Every row gives one point. Any point is a mix of the corners, with weights that add up to 1. It lies inside the corners' shape when no weight is negative. Is each point inside? If not, which corners have a negative weight?

Corners:
(1): [-36,-60]
(2): [-27,33]
(3): [24,-44]
Points:
[-41,0] => outside (3)
[-27,12] => inside
[-14,-69] => outside (2)
[-40,-22] => outside (3)
[-37,4] => outside (3)
[-18,-27] => inside
[-2,-22] => inside
[-19,33] => outside (1)

Corners:
(1): [47,17,-15,15,35,-44,-39,17,10]
(2): [-7,-1,32,64,-1,-63,-6,-47,24]
(3): [35,3,31,35,59,-1,2,19,-4]
(4): [-43,-76,6,-74,-72,-58,43,-41,-7]
(5): [119,14,-25,-2,66,53,-31,62,43]
(6): [20,50,2,27,62,-7,-24,-3,24]
(7): [-70,-17,52,-54,-32,-79,42,31,-7]
(8): [-32,-27,13,-43,-44,-5,-67,-1,-22]
(9): [-8,-10,32,-66,-47,-10,-12,-8,-28]
(10): [61,44,-35,23,5,41,-7,13,-3]
Points:
[39,-2,14,-4,24,-1,-38,29,5] => outside (4, 6, 10)
[-7,-4,12,-11,-11,-20,-19,-2,-8] => outside (5)
[9,0,13,-18,6,-25,-2,24,6] => inside
[-4,5,13,-18,0,-31,-6,12,7] => outside (3)
[14,12,7,-5,-2,-4,-18,21,-6] => outside (4, 6)
[35,-1,-6,12,11,-15,12,10,13] => outside (6, 8, 9)

Corners:
(1): [-11,30,42,24,1,-36,29,-20,-33,47,-3,-36,57,31,-95,9,26,34,15,11]
(2): [-4,-16,37,34,11,3,24,-7,-49,72,-36,6,-4,42,-34,26,43,-8,-11,96]
(3): [-11,-16,-37,2,15,-22,12,-39,118,-22,-35,-45,-24,-2,-128,-34,33,-6,-59,20]
(4): [-5,-42,2,54,140,-7,34,52,-42,43,76,-23,60,-38,-1,-25,45,-48,49,-56]
(5): [0,-48,22,-21,17,50,27,21,-23,-33,46,8,8,16,21,-2,1,26,27,-25]
(6): [32,100,-119,-19,51,-53,24,33,-12,-7,-11,-34,-6,-17,20,-11,14,14,28,2]
(7): [31,-38,25,20,33,-45,12,-41,-35,-30,-20,-50,-59,7,-59,21,1,81,-123,-7]
(8): [53,-37,-75,29,30,-24,12,-38,12,-31,37,-50,-19,29,-20,-10,14,13,-22,-16]
(9): [9,-40,6,-15,25,-45,-23,84,-21,4,15,-28,-21,-5,-24,-10,28,-20,-53,-51]
(10): [-26,-20,23,-36,-7,82,23,-44,-19,65,-19,30,-35,42,7,-22,1,63,-4,-6]
(11): [-53,-7,-5,10,29,112,2,-2,-11,-5,7,58,-35,59,29,-15,25,-18,-22,-50]
(12): [10,-24,-27,12,23,-4,-4,-34,-29,-9,100,-38,-46,-35,44,66,-31,-17,-14,-47]
(13): [-7,-35,27,25,49,-22,7,1,-33,-5,-21,-47,34,4,15,12,26,-34,20,-41]
(14): [-33,1,20,-20,6,30,26,12,-6,29,3,88,2,0,39,-15,31,1,-3,-67]
(15): [13,41,-19,-24,-2,10,-29,-56,-4,-19,61,-42,-34,-13,11,-28,37,-15,-76,15]
(16): [-31,-20,41,-39,12,13,60,-1,15,23,-33,75,-37,56,-33,-12,44,-30,4,-40]
(17): [51,-11,15,14,30,13,24,-55,-39,-1,-36,-22,-56,3,5,-12,-75,43,13,-24]
(18): [-55,28,17,-11,20,-37,8,-30,-30,47,-23,-34,81,25,5,-19,-24,17,-30,28]
(19): [0,25,-4,-22,41,3,27,-28,17,30,-19,8,57,58,50,56,-9,-39,-2,-14]
(20): [-1,40,1,-15,52,-35,-82,-51,-48,30,23,-62,-4,1,0,-15,-48,81,6,35]
(21): [-16,-7,31,15,52,-42,34,72,26,22,-21,-23,-51,1,13,-19,22,-21,12,-68]
Points:
[5,4,6,4,39,-24,15,6,-6,14,12,-18,7,-11,-6,7,13,-24,17,-18] => outside (7, 8, 10, 11, 18)
[-1,2,-16,-8,25,5,9,-17,32,6,-12,-6,-50,9,-59,-41,23,27,-33,-16] => outside (2, 5, 12, 13, 18, 19)
[-13,1,5,7,36,-16,17,11,-16,13,-6,-7,2,3,-17,-7,9,6,-1,-18] => outside (8, 10, 15, 19)
[-3,-7,3,2,28,-3,17,-3,-5,16,-1,-12,-14,15,-4,-6,11,9,-6,-23] => inside
[1,-6,6,-2,27,-19,11,-8,-11,12,2,-22,-3,8,-14,0,10,7,-13,-14] => outside (11)
[-9,-2,-7,18,44,-5,2,-9,-25,5,37,-46,2,-12,-2,5,9,6,-3,-9] => outside (8, 9, 14, 16, 17, 19)
[-3,5,0,1,29,-4,19,-2,0,9,-5,-12,-24,12,-19,-25,18,18,-16,-8] => outside (9, 12, 13, 19)
[-16,10,3,-12,22,15,12,-10,1,24,3,9,-3,17,2,-6,7,-2,-9,-13] => outside (7, 8, 13)

Corners:
(1): [7,-48,-14,18,27,49,-11,-31,13,28,-21,-20,18,21,-10,12,-12,-15,23,10]
(2): [-14,5,41,16,11,20,-16,-13,33,56,-32,-21,6,-85,12,51,-46,-62,-45,-32]
(3): [28,16,62,2,29,20,16,2,29,13,-13,-19,-16,13,18,-17,-40,-31,-19,45]
(4): [12,12,39,5,-1,17,-30,33,15,13,127,28,9,34,8,-30,-33,-49,-13,-15]
(5): [1,-35,-12,-8,36,46,-14,-11,-32,-32,18,-49,85,18,35,-10,106,-44,-14,9]
(6): [-26,22,-29,-27,22,24,-7,-32,8,-6,-8,-14,-43,-14,-20,15,-39,-44,-38,-7]
(7): [9,30,17,-22,33,-9,-5,-27,13,3,-30,50,31,-6,10,-26,-30,105,10,25]
(8): [-32,8,10,-17,-4,1,-4,56,51,15,-36,23,-68,13,27,-27,-33,44,20,-7]
(9): [14,-41,-36,-42,39,15,-16,16,55,27,-1,-36,15,-1,9,-23,-27,-18,3,-10]
(10): [-23,9,43,-10,-38,-16,-28,40,-10,120,1,-16,-62,-100,-20,0,-40,25,-3,-28]
(11): [37,-49,5,-19,15,46,25,64,-53,9,-24,11,-20,17,42,43,-16,-54,31,-7]
(12): [10,17,-17,31,16,12,-7,18,-30,-19,-36,-17,-27,-24,-27,-19,-26,-31,-19,-43]
(13): [-40,11,-19,8,16,-38,-15,22,-13,24,-10,-53,-48,-46,38,-3,-49,-38,17,13]
(14): [0,-2,-26,-18,18,11,-30,115,10,16,-12,-12,19,-25,-18,14,-24,-1,10,34]
(15): [-2,36,25,-11,26,-67,77,7,47,-25,-27,-10,-15,3,-56,16,41,73,11,-16]
(16): [42,-37,-11,23,3,-102,22,24,-37,19,25,127,-28,24,22,0,59,73,-25,16]
(17): [-1,-36,-28,-19,-99,-51,-13,-12,32,-20,12,-29,-65,-50,-12,-7,-41,-71,-15,0]
(18): [-6,19,-10,-39,41,8,-38,-27,13,-5,-17,34,-14,22,-47,-56,-3,-30,12,8]
(19): [35,18,-57,10,-14,19,14,-32,28,3,-17,-11,-37,-22,-1,-17,-12,-33,-5,15]
(20): [-3,-145,9,10,35,61,116,-56,0,-11,-20,50,99,-40,40,0,-21,-43,-67,-17]
(21): [-7,39,-43,-39,-80,-84,-24,-3,47,25,-6,-12,-23,14,-5,-27,-25,-34,-11,-26]
Points:
[4,1,6,-6,6,6,-13,8,12,9,31,10,-6,5,-2,-19,-18,-27,-6,-4] => inside
[5,-10,-7,-3,5,3,7,-23,21,7,-8,4,-1,-6,-5,-14,-6,-10,-16,-6] => outside (11, 13, 14)
[1,31,6,-17,-12,-33,-8,6,25,19,-9,12,-37,-10,-2,-13,-32,7,-3,-8] => outside (1, 5, 14, 20)
[8,-24,-10,-11,10,22,-11,14,9,4,16,17,6,-18,3,-30,-19,-6,-18,17] => outside (1, 2, 11, 13, 15, 21)
